Rows are points. To make a cloud, some directions were put in groups of two or more. Within a group, all points are equally far from the middle, so they leave a hole (a ring in 2 directions, a hollow ball in 3). The other directions are filled evenly. Then the cloud was stretched, turned, moved and blurred a little. Count the holes, and give their numbers of directions, smallest first.

Cloud, 20 rows:
[[  4  34 -54]
 [ 45   6 -54]
 [ 32 -47  17]
 [  9   8  45]
 [ 62   7  -4]
 [-36  -8  20]
 [ 11 -53 -44]
 [ 58  18 -25]
 [-42   8 -25]
 [ -4  52 -22]
 [ 30 -50  14]
 [ 13 -31 -63]
 [-32  33 -23]
 [-44  -2  -1]
 [ 16  24  39]
 [-41  20 -13]
 [-10  47 -32]
 [ 31  -2  40]
 [ 56 -23 -37]
 [ -1 -28  39]]
Holes: 1 (3)

Cloud, 50 rows:
[[-33   6 -27 -56 -25  -5]
 [ 21 -22 -48  38  38   7]
 [ -5  71  19  20  11 -34]
 [ 27  15 -33 -44 -36 -33]
 [ 34  58  27   9  28 -35]
 [ 49  58  15 -15  35  11]
 [-15 -43  31  37 -29 -13]
 [ 23 -18  40 -16  63  10]
 [  0   2  46 -14  51  51]
 [ 62 -19   5 -40 -34  -1]
 [ 25 -23 -43  -4 -23 -44]
 [ 38  -3  47  14  28 -42]
 [-13 -34 -20  38  26 -22]
 [-45  49  -2  25   3 -23]
 [ 36 -31  24  53 -48  10]
 [ 17 -27  38  41 -16 -39]
 [  0  20  51 -28 -12  63]
 [ 32  -2  -8  47 -61 -10]
 [ 31 -19  39 -17  53 -17]
 [ 56 -43 -15 -23  -7  41]
 [ 33 -29  59  23 -30 -25]
 [ -4 -14  55 -14  44 -12]
 [ 33 -17 -40 -12 -39 -32]
 [-34  20  47   4  33  -8]
 [ 59  -2   1 -22  54   6]
 [ 31 -43  65 -18 -17  39]
 [ 23 -23  57  15   8 -38]
 [ 31 -42 -17 -34  -6 -35]
 [-15  23  59 -22 -40  15]
 [ 41   4  34  41  43  -2]
 [ 30  66  25 -16  17  38]
 [-10   0  66 -15 -32  41]
 [ 52  26 -27 -30  45  -6]
 [ 11  18 -47 -14 -53 -22]
 [-24  37  24  31  23  51]
 [-52 -13  -5  15 -32  -5]
 [-31  22  -7  23 -58  28]
 [ -2 -33  38 -50  22 -17]
 [ 53  -1  36  44 -46  11]
 [-46  26 -52   2  36  20]
 [-11 -55  -6  29 -39  33]
 [ 30  33 -22  62  20  -4]
 [-16  25  41  19 -35  54]
 [ 55 -41  21 -27   9  51]
 [ 13  64   9 -45  33 -24]
 [ 16  45 -11  45 -42  34]
 [ 41  44   6  54 -11  28]
 [-27  31  46 -28  31 -11]
 [ 17  42 -64  32  17   9]
 [-12 -33 -32  37  40  -6]]
Holes: 3 (2, 2, 2)

Cloud (87 x 8):
[[-16 -27 -45 -14   7 -45 -33  -7]
 [  6 -52 -35  11  43  25  58  -1]
 [ 47  55   3  24  61 -47 -43 -14]
 [ 11  18  33 -37  24  14  27 -30]
 [ 44 -14  -9  25  26 -18  44  12]
 [-40 -17 -10  -9  10 -28 -12  46]
 [ 13 -31 -45 -12   7  -3 -44 -62]
 [ 17  35 -14  13 -50   5 -21 -13]
 [-39 -48   0 -44 -29 -37  49  54]
 [ 43 -38 -24 -30  15 -35 -18  55]
 [ 38  33  64   8  33  12   4  15]
 [ 45 -34  -8  13  41 -36   4 -16]
 [-13 -10 -24  36  -7 -69  -5 -11]
 [ 21  19  67  34 -11  44  47  11]
 [ -9 -15  41 -81 -36 -66   2  37]
 [  0 -41  21 -28 -26 -16  -7  68]
 [-52  15  10  -3 -19  20  30  -2]
 [-12 -26   6  50  18  -7  20  56]
 [ 26  25   3  29  35  23 -16 -54]
 [  0   7  47 -20 -17  13   6 -51]
 [-38  14 -22 -64 -26 -47 -59  33]
 [-15 -40  45 -35  -1 -51 -19  13]
 [-44 -14  17 -10  46  -9  32  31]
 [ -1  -1  49 -59 -24 -42  40  26]
 [  3 -15 -45  -7 -28 -17  10 -50]
 [  4 -22  45  34  -4 -34  52  48]
 [ 24  44   2 -13  50 -18 -29 -15]
 [-10 -35  29 -26 -11 -67   6  45]
 [  0  -5 -50  34  -9   0  29  57]
 [-27 -33   0 -92  63 -58 -39  22]
 [-19 -55  25  -8  51 -12 -37  -8]
 [-18 -53 -29 -27  55 -21 -39 -20]
 [-15  25  70 -24  16 -74  38   1]
 [ 35  14  -5  60   0 -52  51  58]
 [ 55  18  40  23 -25  17 -40 -26]
 [  7  38 -24 -47  29 -39  35 -11]
 [-21  13 -57  -4   7 -34   8  89]
 [ 27  10  12 -34 -33  39  -7 -12]
 [ 24 -46  21   2 -66 -23  25 -23]
 [-26  15  -3  10 -48  16 -61 -33]
 [ -2  35 -35   0  25  42  51  16]
 [-25  -5  66 -28 -15 -63   9 -15]
 [-15  30 -22   7  -7 -80  16 -39]
 [  6 -50  58 -26  -5 -23  39 -24]
 [-34 -22 -28 -68  60 -66  -9  29]
 [  9  -7 -38   7  -6 -78  -3  15]
 [ -5 -37  40  -3 -28 -16   1  45]
 [ -6  22 -40  27  44 -24  31  32]
 [-53  -4  25 -28  -5 -28  23   6]
 [ -6  32  12  11  72  28  -6  -6]
 [ -6  51  41  -5 -11  -8   8  46]
 [ 51  25   9  28  35 -41  69 -15]
 [-39 -10  35  18   7 -12 -39 -30]
 [ 46 -58 -23 -27  10  30  -6  12]
 [ 22  14  -1  -4  22 -37 -38 -84]
 [ -9  -2 -43  20 -49 -55 -19 -11]
 [ 47  54  25  30  36 -24  73   2]
 [ 44 -26 -29 -22 -43   4 -23 -16]
 [  0   4  58 -13  10  34  54  15]
 [ 51  -6  36 -61  36  12  -8  18]
 [ 19   5   9 -71 -13   8  -2 -29]
 [ 18   2 -18  38  36  -3 -34 -60]
 [-27 -13  -2  64  42 -24  37  -1]
 [-22  26 -29  45  43 -15  51  30]
 [-18  45  -9 -12 -15 -54 -59  24]
 [ 35  -4  25 -23 -15   2 -13 -79]
 [  3 -19  47 -10  33  28  42  69]
 [  2  14 -65 -43 -20 -16  -9  16]
 [ -4 -41  20   8  11  11  16  65]
 [-10  16 -62  -7  -7   0  66  23]
 [ 14  -1  65 -10 -38 -39  21  20]
 [ 40   2 -20  40   8   2  53  35]
 [ -4  25  55 -46  40 -65  -3 -12]
 [ 52  27 -29  10   5   9 -13  30]
 [-30  -3  65  46  20  -3  51  31]
 [ 54 -26  47  -1   6 -48  11 -49]
 [ 65   9 -10 -30  16 -10   5  31]
 [ 30  30  -5   1 -42  -9  -6 -20]
 [ 33  10  42 -40 -12 -10 -11  81]
 [ 43  -3  17 -45 -16  16  -2 -15]
 [ 41  30  -9  -4  37  31  85  19]
 [ 21  53 -43 -19  27 -32 -25  51]
 [-13 -20  49 -38  52 -79 -30  11]
 [ 36  56   8  29   0 -38 -30 -14]
 [ 14  41  -8  18 -19   8   5 -15]
 [  0  39  14  -4  34 -57 -36 -41]
 [ 14  25 -21  36  32 -57  -9 -23]]
Holes: 1 (3)

Cloud:
[[-23  30  -4  37  14   7  28  32 -56]
 [-37  29  -5 -24 -12  16  -2 -59  76]
 [-29  36  37 -11   5  12 -10 -69  26]
 [-14  32  37   3 -11  32 -49  45  -8]
 [-28  25 -17 -35 -24 -10 -48  35 -20]
 [ -4 -10   4 -39 -35  36  39 -34 -24]
 [ 31  63   9 -15 -23  -2  21  -8 -43]
 [  9  28  30 -19  14  -1 -13  77 -45]
 [ 11  12 -10  32 -33  22  37  19  39]
 [-14  89 -20 -10  13   4 -24   1   3]
 [-14  33 -34  -8 -15  33  42  55   4]
 [-56  -2  -3  -6 -19  25 -31  22  56]
 [  7   4 -10 -18 -48  14 -37 -36  36]
 [ 29 -37 -34  39  -6   2  48 -16   7]
 [-44  20  47 -55  22   7 -41 -34   6]
 [ 15 -25 -39  -5  22 -23  -4  11 -14]
 [-25  53  10 -25  33  26 -40  10  70]
 [ 29   1  43   6 -20  58   6  -2  -5]
 [-52  83 -20 -18  29 -13 -46  15   8]
 [ -9 -12  -2 -54 -39  22  20  11 -36]
 [-21 -10  37 -63  23  12  -4   8  47]
 [-24   1  48 -43  20  -2 -37   2 -30]
 [ 54   9  16 -39  -1   7  -3 -46  30]
 [-34   7 -38  34  -6  21  19   8 -61]
 [-19   0   4 -14  24  42 -17 -21 -35]
 [ 29 -11   5  33  27  -4 -41  40  18]
 [ 41  22  17  -1 -53  49  18  -9   7]
 [ 12  27 -42 -21  27  17  55  -1   0]
 [ 29   2  -1  18 -54  -2  -8  51 -67]
 [  8  15 -32  39   9 -15 -39 -17  40]
 [-77  32 -35 -34 -21  16   1  22   5]
 [-17  33 -36 -18  -6 -50   8  22  12]
 [  8  55 -33  47 -10 -17 -34  -6   9]
 [ -7 -29  12  51 -20  31   2 -29 -38]
 [ 66  23  40  -8 -37   2   6 -23  22]
 [ 49 -15  34 -27 -43   1  -4  -7  31]
 [-19   4  29 -18   0  48  25 -36  -5]
 [  7  16 -20  -3 -13 -21 -37  50  40]
 [ 12  37  44   8 -29 -12 -40  46 -36]
 [-23  18   3   3 -11 -40 -61 -40  55]
 [ -9  38   2 -40  19  14   1 -39 -17]
 [-22 -34  33  18 -34 -20  34 -14  13]
 [-17  40  54 -71  -3 -15  -6  29 -18]
 [ -6  -9  29 -10   5  57  32 -15 -20]
 [  4  -6  26 -27  29   2  14  16  60]
 [ 45   8  12 -30 -47  22  53  15 -60]
 [ 21  22 -12  72 -24   1   5  50 -37]
 [-62  22 -14  35 -28  18 -21  27  29]
 [  7  16  24   0  -9  22  57 -11 -50]
 [-29  44  38  24   2 -28 -33  68   3]
 [-23  18  56 -24   3 -32 -30 -45 -18]
 [ 42  55   1 -10 -38  45   7   7 -22]
 [-52   3  28 -67  20  31  -6 -13  47]
 [ 34  57  32   8 -32   7 -32 -13 -10]
 [-34  42  10 -30  20 -34  41 -24  31]
 [-23  17  55   4  -8  -1 -14 -61 -12]
 [ -9  95  40 -15 -18 -39 -36 -14  23]
 [-49  41 -32   0 -24 -39  -3 -31 -14]
 [-49  21   0   1 -47  23  -3 -44  56]
 [ 39   2  37 -50 -17   3  32  16 -45]
 [-23  21  14  40 -45 -21 -34 -51  21]
 [  7 -53  -8  32   4  27  -8  38   7]
 [ -6  32 -64  15 -26  29  -5  10  33]
 [-39  20 -35  13 -37  26  17  48 -11]
 [ -4  26  -4  17  26  -2 -10  88 -36]
 [-20  14  -3  -9 -30 -15 -10  74  10]
 [ 32 -17  15  -9  23  -8 -10  49 -65]
 [ 79  -9 -14  -8 -33   2  10 -41  28]
 [ 15  -5 -14  22  11  38 -54  53   2]
 [ 22  -9 -16  23  -9  23  31  29  49]
 [-13  36  54 -14  -1 -25  36  36 -31]
 [ 30  18  10 -27 -11  49  -2  58  25]
 [-77   4 -23   4  -7   7  -4 -34 -18]
 [-47  54 -24 -46 -49  -8 -26 -10  11]
 [-42  67 -26  15  29 -13 -52  36  30]
 [-11 -47  27  13 -39  23  26   4   6]
 [-24  28 -24 -10  36  16 -16 -19 -30]
 [ 10   6 -12  15  51   6 -39  -9  28]
 [ -5  79  -6 -17  31   1 -44  14  56]
 [-58 -23  11 -32 -36  12  -8 -23 -23]
 [ -5  -4   3  18  46  49  12   2   6]
 [-20  47  30 -19 -18  28  23  55 -17]
 [-39 -16  47  15 -29 -41  -3 -28 -32]
 [  9  17  -6 -34  47  21 -12 -28   7]
 [ 19 -64  12  41 -14   7  23  23 -42]
 [ 23   7 -60   9  -3  24 -14  48  39]
 [  5  67   1  11 -22  18 -37  -7 -19]
 [  2  41 -21 -47  41   9  19  51   5]
 [-31  13  33 -60 -29  10 -39 -20  70]
 [  1 -22  42  -9 -35 -29  -3  -4  43]
 [  4  -5 -27 -37 -29  26  12  64 -31]
 [ 13  23 -43  32 -17  -7   8  13  52]
 [ 37  60  -8 -22  20   9 -55  29  15]
 [-18   8  19  43 -56 -25  -4 -33  29]
 [-12  63   3  13  -2  31  22  41   8]
 [-28   3  57   0  19  24  14  17  40]
 [-15  59  -8  35  11  16 -34 -17  30]
 [ 19  -4   8  -3  23  58 -41   0   1]
 [ 25  59   0 -18 -20 -23  -5 -22  70]
 [-83  36 -31  -5  11  -1 -29  48  -3]
 [  3  47  61  -4   3 -22 -35  53  23]
 [ 51  34   3 -54 -14 -11  11  51  -8]
 [-50  35  33   1 -16   1 -50  64 -18]
 [-25  33  40 -58  12   1 -28 -60  43]
 [  7  38 -15 -33   2  12   4  69  41]
 [ -8  86  24 -29  -1 -20 -64 -10  35]]
Holes: 3 (2, 2, 4)
